Rows are points. Any point is a mix of the corners, with weights that add up to 1. It lies inside the corners' shape when no weight is negative. Say inside or outside, and name the corners with a negative weight.
In the rows, 128 means zero.

Corners:
(1): [159 182]
(2): [142 121]
(3): [ 93 117]
Points:
[139 123] -> inside
[154 175] -> inside
[153 167] -> inside
[153 167] -> inside

Corners:
(1): [147 122 193 168]
(2): [ 80 144 107 173]
(3): [119 105 106 104]
(4): [126 134 110  44]
(5): [136 149  85 144]
Points:
[134 139 147 178] -> outside (3, 4)
[108 136  70 104] -> outside (1)
[129 115 136 128] -> inside
[116 143 101 151] -> inside
[125 121 161 184] -> outside (4)

Corners:
(1): [176  96  49 130 113 119 133  85]
(2): [170  98 120 228  79 134 106 104]
(3): [191 136 157 100  82 126 119  88]
(4): [106 209 115 120 170 105 119  90]
(5): [144 125  87  95 169 135 162 159]
(6): [177 118 167 176  91  30 168 142]
(7): [162 128 164  87 160 121 110  83]
(8): [163  90 170  80  82 112  92 116]
(9): [126 124 145 140 108 128 145  85]
Points:
[156 116 119 115 116 116 125 106] -> inside
[172 121 134 137  99 111 125 103] -> inside
[164 144 141 112 110 118 120  95] -> inside
[146 144  95 132 157 101 121 111] -> outside (3, 9)
[167 104 118 132 110 115 130 103] -> outside (4)
[178 136 151 108 114  97  96  86] -> outside (5, 9)
[158 123 138 114 108 105 119 107] -> inside
[158 125 111 140 110 109 133 107] -> outside (7)

Corners:
(1): [148 188  53 141 124 158  85 143 115  99 181]
(2): [191 124  99 141 162 151  65 109 115 111 158]
(3): [148 129 111 180 114 187  86  90 130 112 187]
(4): [122  67 161 109  92 102 121 145 189 158 100]
(5): [155 109 122 163  83 147 113  89  91 126 119]
(6): [ 96 146 138 128 164  56 170 135 144 134 143]
(7): [123 132 107  77 148 136 136 137 148  57 170]
(8): [133 174 198 118 122  88 161 160 134 148 154]
(9): [129 160 148  96 118  67 135 119 184  95 139]
(10): [148 128 145 181 117 185  90 107 124 139  70]
(11): [ 68 151 193  67 112  97 129 109 140 176 121]
(12): [173  95 109 113 112 181 131  79 178 155 111]
Points:
[113 131 159 144  85 128 129 107 154 174 109] -> outside (2, 7)
[119 150 142 124 121 120 114 126 124 127 142] -> outside (12)
[115 134 139 118 114 109 140 125 154 124 132] -> outside (2)
[129 143 151 146 108 115 125 114 141 150 127] -> outside (2, 7)

Corners:
(1): [ 94 121 145 144 127 161 159 144 115 124 170 160 128 132]
(2): [144 127 126 153 129 115 167  91 124  93 116 125 110 140]
(3): [131  93 154 152 150 132  90 130  99  46 110 146 119 131]
(4): [114 152 153 128 151  46 100 146 128  34 129 136  65 100]
(5): [133 123   7 166  89  13 155 156 193 164 129 166 107 148]
(6): [132 146  92 106  92 159 106 150 109 111 152 153  87  91]
(7): [111 103 140 142 115 160 178 166 106 149 133 154  73 128]
(8): [145 104 144  11  94 143 116 141 180 148 126 163 133  92]
(9): [101 117 146 147  86 149 112 133 246 124 132  96 118 149]
(10): [103 112 136 144 163  96 112 133 103 163 164 150  51 131]
(11): [138 167 135 127 111 144 155 159 146 159 108 153 126 146]
(12): [ 89 104 157 111  81 114 116 104 103 140 112 169 125 130]
(13): [145 101 162 145  83 161 123 149 104 122 170 137 114 148]
(14): [147 142 153 165  99 137 118 138 127  94 131 161 135   7]
(15): [121 110 124 141 115 158 170 150 109 164 136  77 136 124]
Points:
[118 101 155 127 113 143 120 126 118 103 145 128 103 134] -> outside (5, 11, 14)
[121 120 146 162 138 104 142 134  96 103 135 141 104 126] -> outside (6, 8, 9)
[141 127 123 136 126  95 126 138 102 112 125 154  92 102] -> outside (1, 9)
[123 124 129 140 117 118 130 142 130 128 141 147  99 116] -> inside
[128 116 136 117 110 126 127 139 142 124 139 146 110 120] -> inside
[119 145 117 177 110 120 147 144 130 105 116 146 117 105] -> outside (8, 10, 13)
[111 123 137 150 108 136 126 156 137 136 140 128 111 122] -> outside (2, 8)

Corners:
(1): [115 135 140 118 149 209  94 124 145  94 147 111 137 153 123 125 148 176
 149 140]
(2): [159  98 134 159 113 117 127 147 123 130 110 143 114  43 128  79  77 103
  85 144]
(3): [135  87 178 111 100  95 120 139 134  74 152  98 116  59 119 159  77 105
 134 115]
(4): [121 154 166 173 168 189  93 104 136 140 142 122 150 127 124 175 149 105
 165 122]
(5): [115  86 117 123 136  81 130  75 110 114 115 121 100 119  60 118 100  94
 118 145]
(6): [145 166 160 133 126 149 108  75 166 115 123  98  86 142 157 144 122 116
 145 156]
(7): [190 129 104  97  83 146 198 144  90 132 144 114 155  79 134 144 136 187
 197  53]
(8): [128 132 177 132 175 157 157  91 153 120 160 168 167 155 159 124 136 146
 169 143]
(9): [179  82 157 108  62 133 201 210  76 162 118 105  87 112 170 124 125 120
 142  54]
(10): [150 151 175 159  95 188 106  99 151  95 153 165 146 167  98 150 152 150
 161 167]
(11): [175 139 115  79  64 172 195 197 149 143  98 146 152 107 138 142 140 146
 185  47]
(12): [140  99 139 134  49 153 171 172 114 143  89  76 167  94 163 129 174 122
 159  64]
(13): [157  73 127 129 124  95 110 125 132 130 151 105 120 105 111 176 110  98
  69 194]
(14): [138 194 145 147 162 152  76 133 151 117 159 161 148 180 173 111 148 155
 216 168]
(15): [173 157 161  87  64 171 182 177 113 188 132  58 174  95 102 120 154 115
 159  62]
(16): [151 176 155 133 140 143 118 120 160  64 146 144 126 140 119 144 168 146
 116 105]
(17): [ 93 204 151 148 157 204 144 111 136  80 199 181 129 155 158 137 160 118
 177 179]
(18): [118 102 141  98 111  93  71  97 107 149 156 165  95  53 139 129 106 114
  82 133]
(19): [112 118 179 131 136  95 120 129 102 124  99 115 127  80 124 162  74 129
  84 180]
(20): [ 81 116 129 158  91  86 120 124 133 135 176 139 113 100 123 142  45 120
  66 128]
(21): [113 100 153 144 121  86 145 134 158 162 129 112  89  68  93 136 137 138
 106 151]
Points:
[113 123 136 135 140 156 106  92 143 112 156 134 133 136 119 150 130 137
 168 147] -> outside (2, 9, 15, 16, 19)
[139 130 149 134 123 142 128 126 122 120 142 128 131 115 136 133 119 125
 136 134] -> outside (11, 21)
[131 133 146 124 110 148 146 143 123 139 133 138 144 106 129 127 134 140
 149 101] -> outside (3, 6, 13)
[138 130 149 133 120 137 129 133 131 123 131 127 130 105 127 140 120 126
 126 128] -> inside
[114 134 157 169 105 146 106 177 155  97 131 131 117 119 132 149 130 124
 101 139] -> outside (5, 6, 7, 8, 15, 18)
[139 124 150 132 101 149 141 135 132 126 128 123 141 116 134 135 141 132
 148 117] -> inside

Corners:
(1): [107 169 114 174 186 116 165 142 157  68 139 188 152 161 120 134 131 113
 111 144]
(2): [173 169 114 196 199 127 135 129 122 157  90 119 131 160  91 112 140 123
 136 162]
(3): [141 122 153 193 111  99  83 102 132 129 104 157  82 133 120  96 128  58
  79 146]
(4): [103 169 121  98 114 113  88 182 187 191  99 129  51 126 142 149 100 157
 135 124]
(5): [192 148 142 114 141 113 146  99 153 112 103 168 120 148 136 116 145  99
 111 114]
(6): [121 150  84 135  56 143 190 204 141 131 151 139 173 117 145 202 198 131
 108 176]
(7): [107  91 147  80 106 103 143 119 131 140 122 124  98 119  97 188 120 204
 150 150]
(8): [ 68 191  56 164 197 140 126  63  91 112  96 147  89 186 119 186 108  81
 105 182]
(9): [140  88 168 133 187 159 172 122 147 116 108 151 150 120  60  91  74 109
 190 163]
(10): [ 97 173 164  79  95 125 115 172 100 142  82 121 147 113 153 221 121 155
 118 158]
(11): [ 43 177 142 108 153  97 164  67 148  72 167 120 108 164 131 147  76 134
 151 214]
(12): [157 108  98 137 185 129 182 143 153  84 113  65 106 155 146 110 132 145
 177 123]
(13): [ 86 139  69 187  89 191 111 160 181 126 161 154 141 139 166 108 176 204
 105 144]
(14): [146 166  96 132 125 122  98 137 119 108 120 123 120 133 102 146 134 119
 190 124]
(15): [146 141 118 111 148 151 149 148 197 137 187 144 145 137 117 174 128 131
 116 130]
(16): [118 143 135 162 137 127 243 120 153 138 176 161 198 137 133 134 137  80
 132  82]
(17): [148 146  70 138 168 106 158 135 136 116 147 167 141 118 155 165 105 132
 166 138]
(18): [106 163 113  90 110  99 126 117 129 108  93 139 144 158 131 130  62 148
 122 120]
(19): [122 175 120 132 114 109 143 137  74 113 155 120  53 176 149 142 148  96
  82 136]
(20): [186 178  96 159  64 162 128 119 109 100  73 115  59 154 142 181 119 139
  97  86]
(21): [ 72 164 145  88 146 121 155 159 179 125 120 127 142  68 128 140 138 170
  52 134]
Points:
[126 135  93 175 172 143 166  98 153  98 132 139 152 136 105 130 100 137
 154 123] -> outside (4, 5, 6, 10, 19)
[ 87 109 169 123 173 115 135 113 155 163  87  97 145 114  64 127  91 105
 152 186] -> outside (1, 5, 13, 17, 19, 20)
[117 150 110 123 123 127 127 138 141 114 126 134 110 134 134 149 126 141
 129 142] -> outside (2, 16)
[130 163 121 122 148 127 155 139 139 122 117 132 128 138 122 152 114 124
 138 135] -> outside (3, 7, 13)
[136 151 160 103 112  91 138 154 140 133  87 150 103 118 135 142 107 146
 104 147] -> outside (8, 12, 13, 14, 15, 16)
[147 117 131  91 130 104 163  81 162 114 124 136  99 113 105 140  84  82
 142 108] -> outside (1, 2, 10, 13, 19)
[119 153 125 124 134 126 149 134 138 116 123 126 125 139 135 156 121 134
 131 143] -> inside
[123 148 117 128 126 124 144 132 140 114 124 138 119 136 132 152 122 132
 127 134] -> outside (2)
[109 159 104 143 125 125 150 138 140 125 137 139 123 139 143 162 134 134
 109 142] -> outside (5, 9, 14)

Corners:
(1): [129 140 134 155 147 139 128 126 118 108 150 147 136 140  97 127 127 118
 132 129]
(2): [146 144 125 150 117 115 107 133 133 121 117 122 132 117 129 136 139 124
 124 129]
(3): [141 112 124 132 119 123 108 138 104 123 114 139 133 131 137 115 134 110
 122 140]
(4): [142 125 136 129 123 143 130 138 117 143 123 141 128 114 136 124 122 124
 132 137]
(5): [142 126 127 114 152 147 151 125 127 104 249 136 112 130 129 122 125 126
 130 104]
(6): [119 137 114 125 133 138 125 136 122 138 108 119 138 125 124 107 127 114
 117 129]
(7): [133 130 146 135 137 139 107 137 105 129 130 100 121 128 130 100 139 149
 134 138]
(8): [126 139 121 127 145 121 113 141 133 124 117 151 101 137 138 129 136 115
 120 132]
(9): [145 139 127 128 133 125 111 148 125 119 112 118 143 124 132 123 125 163
 124 135]
(10): [129 130 130 120 149 121 141 133 121 138 111 136 143 129 141 130 162 115
 125 137]
(11): [117 136 124 135 111 136 105 131 118 123 125 138 138 118 136 127 140 141
 121 146]
(12): [140 139 148 121 112 121 100 112 122 127 118 143 134 139 132  99 133 119
 129 141]
(13): [128 127 147 131 148 170 115 114 118 133 134 139 144 172 133 127 128 121
 141 128]
(14): [129 129 144 123 122 133 170 139 108 120 116 133 134 125 134 107 168 111
 136  91]
(15): [132 137 124 140 134 118 103 115 122 138 131 131 121 145 137 121 129 170
 114 131]
(16): [133 133 134 125 127 127 100 137 115 146 138 132 135 139 111 129 133 123
 129 119]
(17): [120 128 146 128 128 123 134 145 115 124 140 111 145 130 131 126 123 109
 121 129]
(18): [143 138 141 123 136 122 109 122 107 121 120 132 123 120 128 139 129 116
 120 120]
(19): [125  93 131 132 146 125 132 130 148 111 129 145 125 122 127 134 159 112
 129 105]
(20): [129 123 128 113 111 137 144 129 107 131 117 120 126 129 115 129 135 119
 139 137]
(21): [124 136 126 136 143 125 106 130 114 131 114 145 134 131 142 133 125 127
 157 135]
Points:
[132 131 134 131 131 132 117 131 119 131 119 135 132 131 130 123 133 125
 130 132] -> outside (5)
[137 133 133 128 131 131 119 132 121 125 134 132 132 130 129 121 131 130
 128 129] -> inside
[131 132 133 128 133 131 125 132 120 126 129 132 129 130 128 124 137 126
 130 124] -> outside (3)
[131 141 132 133 125 125 104 129 112 132  94 134 134 139 130 116 139 127
 128 140] -> outside (4, 5, 17, 19)
[130 130 130 132 135 131 118 134 120 127 131 128 129 130 130 125 132 130
 126 132] -> outside (12, 14)

Corners:
(1): [ 92  99 179 150 145 134 127 177 109  92 129 145 149 165 118 179 108 171
  70 132]
(2): [169 142 147 105 102  88 174 112 101 138 146 165 166 166 141 107 163 127
  67 130]
(3): [131 156 108 194  70  77 102 105  91 185 145 105  86 143 128 106 153  89
 132  77]
(4): [139 132 171 103 103 152 117 157 146  69  98 157  98 151 154 134 150 181
  84 106]
(5): [ 86 128  93 167 122 105 131  97 122 114 137 113  86 139  95  95 117  68
 120  96]
(6): [ 92  96 192 166 139  92 133 151 164 125 154 111  71 137  97 195 133 184
  90 120]
(7): [127 110 100 162 151 157 126 100 147 148 178 150 101 160  98 114 106 124
 158  96]
(8): [172 144 176 144 101  71 193 118  96 141 108 132 163 101 145 106 173 120
 167  64]
(9): [135 159  75 102 126  97  88 135 154  87 196 151 162  63  73 116 156  97
 158 130]
(10): [ 98  86  90  99 141 124  73  98 111 171 152 120  99  99 103  84 112 110
 139 100]
(11): [103 183 163 173 128  96 172  90  93 150 108 121 148 125 196 120 185  99
 153 118]
(12): [135 128 125 136 100 130 133 131 125 162 141 102 105 122 128 165 115  64
 159 117]
(13): [122 147  77 100 131  60  85 113 152  87 206 147 136  78 153  83  72 118
 168 124]
(14): [131 104 119 128 140 131  63  67 139  92 185 110 138 116  86 133 126  75
 155 124]
(15): [106 149 119 107 114 118  85 135 155 108 171 115 151 143  74  94  84 134
 162 149]
(16): [146 128 158  95 132  53 157 118 125 115  80 168 155 165 155 129 194 150
 157 137]
(17): [144  97 193 119 156 117 139 192 156  65 111 119 117 184 148 120 179 132
  82 111]
(18): [139 136 196 130 168 114 151 150 155 115  67 158 104 142 113 165 136 133
  79 119]
(19): [104 117  97  90 108  96  69 115 170 109 173 140 207 108 114 136 137  98
 131 101]
(20): [135 169 139  47 162  78 126 141 102  87 119 163 139 169 137 164 164 141
 124  77]
(21): [143 117 140 146 163 152 144 166 152  97  85 104 124 136 106 154 119 201
  72 152]
Points:
[131 126 140 126 125 120 125 132 134 113 137 138 123 143 126 129 137 130
 118 112] -> inside
[102 138 117 101 109  82  76 100 117 150 160 141 128 132 131 133 120 120
 131 121] -> outside (5, 7, 8, 9, 17, 21)
[154 128  98  82 103  89  94 118 116 113 178 157 160 111 159  96 143  98
 156  91] -> outside (5, 6, 11, 15, 18, 21)
[139 144 179 183 113  96 166 144 127 128  87 132 125 159 128 130 180 150
 112  99] -> outside (2, 10, 12, 13, 14, 20)
[123 131 146 141 124 105 124 130 134 125 133 130 111 137 121 137 138 131
 117 110] -> inside
[155 144 150  91 127  86 127 144 132  59 105 167 166 145 144 125 173 135
  81 106] -> outside (6, 7, 10, 11, 12, 15)

Corners:
(1): [137 231 121  80 146 134  88  85 145  31 113 139  66 150 208 104 121 140
  94 133]
(2): [159  68  53 179 103 152 146 141 136  98 130 106 138 144 119 133 130 138
 121 138]
(3): [180 183 132 125 108  78  97  40 149  94 161 149  68 110 157  55 113  98
 120 122]
(4): [141 124  71 178 137 119 174 164  81 162 125 116 128  96 158 102 116 146
 120 130]
(5): [105 188 138 130  91 136 107  48 150 121 107  77  87 172 179  99 136 124
 116 120]
(6): [100  56 173 129 121  94 149  56 170  82 110 131 127 139 229 115 130 129
 117 147]
(7): [128 153  97 101 113 116  58  31 134 101 137 132  96 128 154  63 200 122
 111 134]
(8): [ 81  64 190 130 154 113 182 132 173 116 168 116 104 108 137 126 135 178
 176 137]
(9): [122 123  85 154  88 116 139 176 145 108 147 134 172  84 117 147 121 159
  84 137]
(10): [153 147 154 103  88 123  60 114 148  70 102 137 100 154 143 115 176 154
  52  70]
(11): [121  78 169 162 161 175 155  60 133 109 204 187 130  98 168 106 109 211
 153 141]
(12): [117  76 111 156  73 131 153 142  85 120  98 158 156  92 103 127 108 141
 158 147]
(13): [151  69  97 109 121 180 213 169 131 172 132 139 167  71 101 189 120 132
 127 144]
(14): [123  30 174  88 115 155 153  80 145  89 185  99  94  86 167  68 104 190
 105 156]
(15): [167 188 157  96 113 133  88  98 106  68 162 100 126 106 160 147 162 107
 122 100]
(16): [123  68 143 175 146 117 139 171  99 140 167 164 157 108  82  99  80 117
  88 187]
(17): [143  94 116 120 136  98 179 144  91 140 115 105 173 124 111 165 101 174
 128 172]
(18): [177  90  94 168 101 136 122 204 105 175 133 142 159 110 141 141 118 157
 142 189]
(19): [145  94 120 201 156 125 102 159 138 152  91 113 155  53 110  99  99 166
 117 151]
(20): [108  57  98 140 133 111 107 167 120 153 130 112 129 129 133 169  79 175
 121 124]
(21): [133 109  81 128 119 125 131 193 119 152 100 107 210 134 121 111  94 136
 139 106]
Points:
[143  85 114 155 128 127 147 171 101 156 159 138 166  73 105 133 101 154
 137 163] -> outside (1, 2, 5, 6, 10)
[132 104 124 135 127 129 130 121 126 117 133 127 127 117 144 114 117 145
 121 140] -> outside (9)
[135 110 120 128 120 127 146 111 127 115 148 129 126 118 148 122 116 143
 129 143] -> outside (10, 19)
[142 104 116 153 121 123 126 155 124 111 131 141 143 121 134 133 102 150
 124 144] -> outside (4, 5, 7, 13, 14)
[136  97 123 141 113 128 134 127 130 126 132 126 141 111 132 121 124 143
 120 132] -> outside (1)
[140  96 123 144 128 133 143 134 123 114 145 140 137 107 139 124 109 156
 125 141] -> outside (5, 7)
[138  99 120 127  99 122 137 131 123 118 137 119 140 122 134 131 133 131
 115 130] -> outside (1, 11, 19)
[135 110 123 120 122 136 138 124 130 114 135 124 130 113 146 119 117 148
 117 140] -> inside
[132 137 143 129 140 132 146 128 111 126 147 130 131  87 120 119  99 158
 119 126] -> outside (2, 6, 7, 18)

Corners:
(1): [108  89 123 107 117 106 123 106 115 105 136 152 100 127 181 120 119 132
  99 143]
(2): [108  89 148 154 121 155 154 141 149 118 181 109 173  65 161 185  37 137
 152  83]
(3): [126 169  54  98 118 136 101 105  92  92  62 114 122 122 146 180 174 133
 156 112]
(4): [ 91 120 143 108 190 104 119  97  65 159 170 111 200 118 146 189 145 105
 164 107]
(5): [152  53 175 188 124 147 172  71  89 128  70 140 115 121 179 119  15 198
 126 108]
(6): [139 166  82 114 172  91 112  86 187  61 160 130 126 113 164 145  87  85
 177 156]
(7): [169 124 121 118 171  87 133 135 104 145 101  85 183 104 129 193 117  85
  90  75]
(8): [125 130 118 151 125 116 159 123 119 106 178 157 144  93  97 141 135 113
 124 163]
(9): [ 75  76 186 135 116 140 152 159  85 124 107 148 152 137 114 162 139 132
 181 163]
(10): [ 68 106 142 165 150 136 127 112 114 126 142 146 152 127 139  84  71 112
 137  92]
(11): [188 125 127 180  80 166 144 112 112 162 104  99 125 152  95 147 138  54
 134  74]
(12): [118 149  96 132 150 127  89 145 162 128 127 107  70 141 148 136 137 172
 140 161]
(13): [115 148 129 119 167 106 118 200  84  99 122 151  53  60 114 137 138 113
 210 173]
(14): [ 66 199 173 116 117 157 166 120 116 145 142 197 163 151 152 124 118 125
  94 115]
(15): [131  90 171 102 127 110 153  86 134 169 108 180 103 129  68 134 131 142
 126  65]
(16): [114  68  95 159 163 139  98 163 136 144 127 156 111  73 173 151 135 115
 141 162]
(17): [151  84 225 146 122  90 115 119 129 116 134 151 153 114 107 172  99 166
  55  67]
(18): [230  98 183 159 116 213 167 107 166 108 179 134 139 172  86 122  94 148
 128  79]
(19): [180 134 132 141  75 158 106 143 129 111 157 115 123  92 110  86 120 119
 173 156]
(20): [ 87 176  95 115 179 152 121  90 106 146 157 111 174  93 156 170 110  42
  51 165]
(21): [153 154 103 132 113 160  92 124  98 168 118 154  92 141 134 122  43 124
 104 109]
Points:
[137 117 137 137 125 139 135 128 113 135 131 136 129 114 125 149 118 124
 130 121] -> outside (6, 10)
[141 103 128 145 128 138 119 114 132 116 141 123 132 120 145 155 110 132
 131 138] -> outside (7, 10, 13, 14, 15)
[108  97 130 147 165 143 143 121 118 133 119 136 155 100 153 161 104 102
 154 110] -> outside (1, 8, 12, 17, 19, 21)
[126 115 135 132 139 126 129 119 120 123 134 132 138 112 137 150 120 120
 124 122] -> outside (21)
[112 122 131 135 137 123 128 124 113 129 135 143 136 108 137 147 116 118
 130 130] -> outside (18)
[129 132 131 134 141 125 127 151 104 119 127 138 101  97 121 141 124 112
 161 137] -> inside
[130 101 163 140 132 130 131 136 114 139 137 150 124 115 124 129  94 146
 126 113] -> outside (3, 6, 11, 20)

Corners:
(1): [ 92 129 101 130 187  81 127 140 104 134 160 117 112 149 113 121 118  85
 146 137]
(2): [158 143 108 139 173 224 161 124 165 149  62 113  75 114 133 102 161 122
 136  98]
(3): [132  95  67  88 169 146  87 155  62 156 176 133 137  96 172 148 193 211
 146 129]
(4): [135 112 116 152  99 127  68 111 122  85 110 127 132 102 132 119  58 140
 103 172]
(5): [178  82 145  40 136 118  76  88 101 115 148 178 160 161 135 110 211 162
  63 169]
(6): [147 113 128  57 127 118  86 187 108 142 170 104  75 139 114 147 129 160
  75  72]
(7): [144 125  85  49 105  92 141 126 159 158  90 146 133 109 136 177 176 134
 160 117]
(8): [174  75 198 132 138 154 112  99 168  57 134 130  88 108 143 147 162 131
 121 187]
(9): [129 109  93 130 149 117 150 151  86 124  76 127  75 110  91 123 130 104
  72  90]
(10): [126  90  92 150 148 159 122 156 111 169 153 159 130 154 134 101 211  97
 114 121]
(11): [ 52 104 121  85 107 140  81  43 176 129  50 140 117  34 128 123 174 180
 137  93]
(12): [135 141 100 155 163  99 164 142 104 195 187 194 209 114 111 102 161 124
 172 127]
(13): [166  85  69 174  82 113  93  88 139 147  71  97 125  86 156 121 110 156
 205  96]
(14): [ 97 113 119 130 141 134  84  72  71 220  90 160  96 132  53  80 130  71
 130  97]
(15): [162 176 122 129 137 142 108 165 111 150 123 106 114  79 164 176 194 123
 100 134]
(16): [154 126 176 104 114 128 108 131 153  49  86 149 153 123 133 130 116 171
 151 133]
(17): [ 97  63 122 153 126 146 163  82 151 174 115 152 170 140 164 137 139 139
 159  67]
(18): [ 85 135 101 155 163 141 124  54 143  92 139 180  78 107 143 163 156 113
 151 100]
(19): [ 64 141 126  89 115 159  95  76 105  86 184 147 145  74 116  97 111 116
 159 121]
(20): [140  94 110 171  91 153 106 128 136 144 100  67 124 139  78 127 120 100
 137 116]
(21): [133  87 175 128  42 143 185  77 173 128  97 155 143 169 147 108 123 151
  96 150]
Points:
[146 129 114 102 155 140  56 147  77 130 128 106 104  89 101 107 131 148
 120 124] -> outside (7, 10, 17, 18, 21)
[133 107 123 114 128 134 109 118 121 138 118 136 125 119 124 120 147 134
 124 125] -> outside (18)
[130 117 114 122 129 133 108 117 119 137 118 132 117 113 120 121 142 127
 132 120] -> outside (17)
[130 114 134  98 127 129 113 108 121 130 115 140 123 103 129 121 138 141
 125 127] -> outside (10, 18, 20)
[143 121 126 112 130 127 115 135 123 134 120 137 119 116 116 110 151 119
 118 135] -> outside (3, 17, 18, 20)
[150 124 124 115 126 123 110 119 134 116 105 130 106 109 130 145 141 145
 122 140] -> outside (10, 17, 19)
[124 118 114 120 125 117 103 133 104 150 136 131 133 108 113 122 139 131
 135 125] -> outside (2, 5, 17, 18)
[135 118 120 136 125 134 129 123 124 141 123 136 124 125 124 127 132 120
 138 121] -> outside (5, 11)
[ 95 111 125 145 157 156 103 102 117 142 122 123  88 129 100 116 140  73
  98 100] -> outside (3, 7, 12, 13, 16, 21)
